Every row gives one point. To make a cloud, some directions were put in groups of two or more. Within a group, all points are equally far from the middle, so they leave a hole (a ring in 2 directions, a hollow ball in 3). The other directions are filled evenly. Then the cloud was stretched, turned, moved and blurred a little. Count the holes, and give their numbers of directions, smallest first.

Cloud:
[[-39 -19 -54]
 [ 21  -3 -68]
 [ 13  40  10]
 [-18  46  -8]
 [-21  16  23]
 [ 10  39  12]
 [-17 -17 -69]
 [ 30  39  -2]
 [  0 -22 -68]
 [-49   3 -48]
 [-35   7  16]
 [-45  26 -14]
 [-36 -35 -38]
 [ 40 -25   0]
 [-37  36 -32]
 [-24  26  16]
 [-13 -46  -7]
 [  5   5  30]
 [-30 -42 -15]]
Holes: 1 (3)

Cloud (46 x 6):
[[ 22 -36 -39  27 -34 -30]
 [-11 -34 -63  38   1  12]
 [ 26  23 -17  49  21  46]
 [-43  40 -17  12 -43  24]
 [ 39  -6 -28  -9   2 -55]
 [ 19  47   7   1 -39 -30]
 [-26 -32  -1  50 -39  13]
 [  1  -2   6 -39  30 -58]
 [-12  51 -33  31   1  38]
 [ 50 -11 -43  30  -3 -24]
 [ 38  27 -16  56   6  32]
 [-15  31  23 -49 -27  39]
 [ 29  17  50  13  13 -23]
 [-36  29  -4  49  -5  48]
 [ 41   4   1  65 -17  21]
 [ -3 -34  14 -53 -32  21]
 [-17  59  19  23 -42 -15]
 [ -2  28  36  17 -44  48]
 [ 18 -10 -41 -34   0  50]
 [-34  27  13  49   6  38]
 [  2 -23  20   0   7 -68]
 [  8  -4 -12  47 -62   8]
 [ 51 -11 -26 -15  19  30]
 [-41  12  -3  46  22   4]
 [  9  22  -7  56 -34 -41]
 [-29   7  57 -21  -7 -12]
 [-10  38  22  44 -53  19]
 [ -4 -25   2 -46 -50   9]
 [-45  -4 -27  41  -1 -14]
 [ 20 -31 -11  19  44  44]
 [ 28  38 -27  -9  13  39]
 [  2  -7  32 -60 -11  20]
 [ 43   7 -32  42  17  37]
 [-23  12 -19  59 -44   3]
 [-20 -53 -26 -16  25  50]
 [-40   9  22  12 -53  46]
 [  6  60  14  54  -2 -18]
 [  7 -19 -32  65 -22  40]
 [-10  13  -6 -50  49  14]
 [-15  -6 -44  20  12 -50]
 [ -2  11 -12  74 -36   4]
 [ 48 -33 -41 -17  15   5]
 [-24 -32  -6 -19 -34 -47]
 [  4 -44  -2  -6  45  35]
 [ 20 -43 -46   6  17  53]
 [ 48   7  26  35 -23 -18]]
Holes: 1 (6)

Cloud, 89 rows:
[[  3  22 -27  56   7 -44  36 -22]
 [-35 -28  47  47  31  15 -11  16]
 [ 41  14 -15 -12  39 -26 -12 -20]
 [ 37 -55  -2  18 -27 -47 -15  13]
 [ 37 -29  58  35 -48 -16   9 -31]
 [-12   6  27 -62  29 -19  20 -18]
 [ 21 -11  46  15  52 -29  12 -29]
 [-15 -14 -11  -9  29 -32  13 -19]
 [  7  42   2 -19 -20   7  40 -36]
 [-10 -37 -39  64   7  10 -34  -8]
 [-64  -8 -29  29 -16 -25  41  -8]
 [  3 -25 -32  58 -31 -57  21 -14]
 [ 13  41 -12 -12  43   0  -2  -6]
 [  1  74  18  -5  25  -4 -19  10]
 [-15  26  38  25   0  -2  39 -74]
 [-23  -1 -43  25   8 -17 -16  57]
 [-16  -9  27   0 -35  43 -25 -19]
 [ -6  31   1  12  61  11  10   0]
 [  2  26 -19  83   2 -23   5  25]
 [-44 -12 -32 -17 -53  -3 -28  37]
 [-47 -26  21  29  41  15 -27  26]
 [ -9  68 -58   5 -43   1 -43  50]
 [ 29 -16  39 -12 -13  45  22 -23]
 [ 13  12 -37  -3 -35 -31 -15  56]
 [-25  24 -31   5  37   1  39  -9]
 [ -9 -33 -37  34   9  40 -40  37]
 [ 22 -10  23  10  54 -28   2 -17]
 [-55  39  20  -2  28 -34  49   2]
 [-61 -15  20   1   6   5  -6  61]
 [ 25  55 -68  -8   8  16  15 -25]
 [-40  32  39  57 -57  15 -55  11]
 [ -3   7  73 -30  -2   2  -6 -29]
 [-19  43   4  -8 -50   1  32 -38]
 [  1  -9  59  24 -22  -6  41  13]
 [-44  35   5  21   2 -15  47 -47]
 [-73  12  36  20  20 -46 -22  13]
 [ 44 -44  33  37  15 -33  12  13]
 [ 10  54 -38 -11  26 -49  36   0]
 [ -2   5  15  53  37  14  67 -21]
 [-25   0  55  26 -51  12 -44 -64]
 [ 31  59 -13 -29  16 -15   9   4]
 [ -8  -7 -17  -7 -25 -16 -63 -50]
 [ 22   7 -48 -17  16 -22   7 -38]
 [  0 -58  18  36  -2 -51  -8  -7]
 [-16  35  19   7 -23  13 -28 -33]
 [ 14  30   5  20  21 -24  16 -40]
 [-26  -6 -27  45  -7 -27  52 -27]
 [-56   7  50  20  31  18 -14 -40]
 [-43  52  -7  65   0 -17 -23  78]
 [ 10  25 -25   3 -38  20  33  16]
 [-36  20 -43  47  -4 -54 -42  -5]
 [-41 -21  46  74 -12 -28  31 -42]
 [-18  19 -46 -15   9 -73  29   1]
 [-16   9  25 -42 -32  12  31 -29]
 [-10  -8 -15  54  29  10  15 -14]
 [ 60  30  -3  22   8  10  10 -60]
 [-21   2  14  26 -12 -65  -2 -54]
 [-15  25 -49   8  10 -70  26  12]
 [-61  35 -30  27  22 -18 -16  21]
 [ 20  43  13  46 -28  14 -77  -9]
 [ 24  15  -8  38  36 -45 -21  -8]
 [ 18  61  -8   7   8  40  48 -43]
 [-12 -15  -8  48  35   6 -31 -25]
 [ -5  40 -69 -11 -43   1   4  53]
 [ 24 -17 -11 -31 -24  20   1 -56]
 [  6  31  40  15  -4 -16  36  60]
 [  9  -3  10  34 -41 -30 -72  38]
 [ 42  -9 -39   1 -23  39 -65 -19]
 [ -9 -20   6 -17  25 -45 -72 -17]
 [-38 -26 -44  56 -13 -15 -31   0]
 [-13 -49 -19  25 -11  19 -15  14]
 [ 64  38 -13  18 -15 -33 -30 -33]
 [  1 -10 -21  49 -37  -1 -53  29]
 [-47 -25  37   3 -25  16 -32  34]
 [ 14  64 -27   4 -26  16  -6   0]
 [-10  54  20  14 -24  13 -11  46]
 [-33 -30  18 -16 -24   1  -2  37]
 [-25  13  32  58  47 -19 -52  22]
 [-27  64 -24   0 -31  25 -41  30]
 [-29  31   8  34 -17  17 -46 -55]
 [ 52 -42  -5 -10  20 -25 -22 -70]
 [ 27  63 -24 -28 -13 -10   3  28]
 [-30  12  -3  23  39  -8   4  58]
 [ -9   6 -19  30  17 -38  15 -20]
 [-29 -36  31 -39  52 -28  34   0]
 [ 19  12 -17  75 -69  -8  -5 -13]
 [ -8  19  42  63 -33 -22 -58  44]
 [-19  32 -15 -19 -33  11 -28  38]
 [  0 -18 -12  41 -10  -7  30  12]]
Holes: 1 (2)
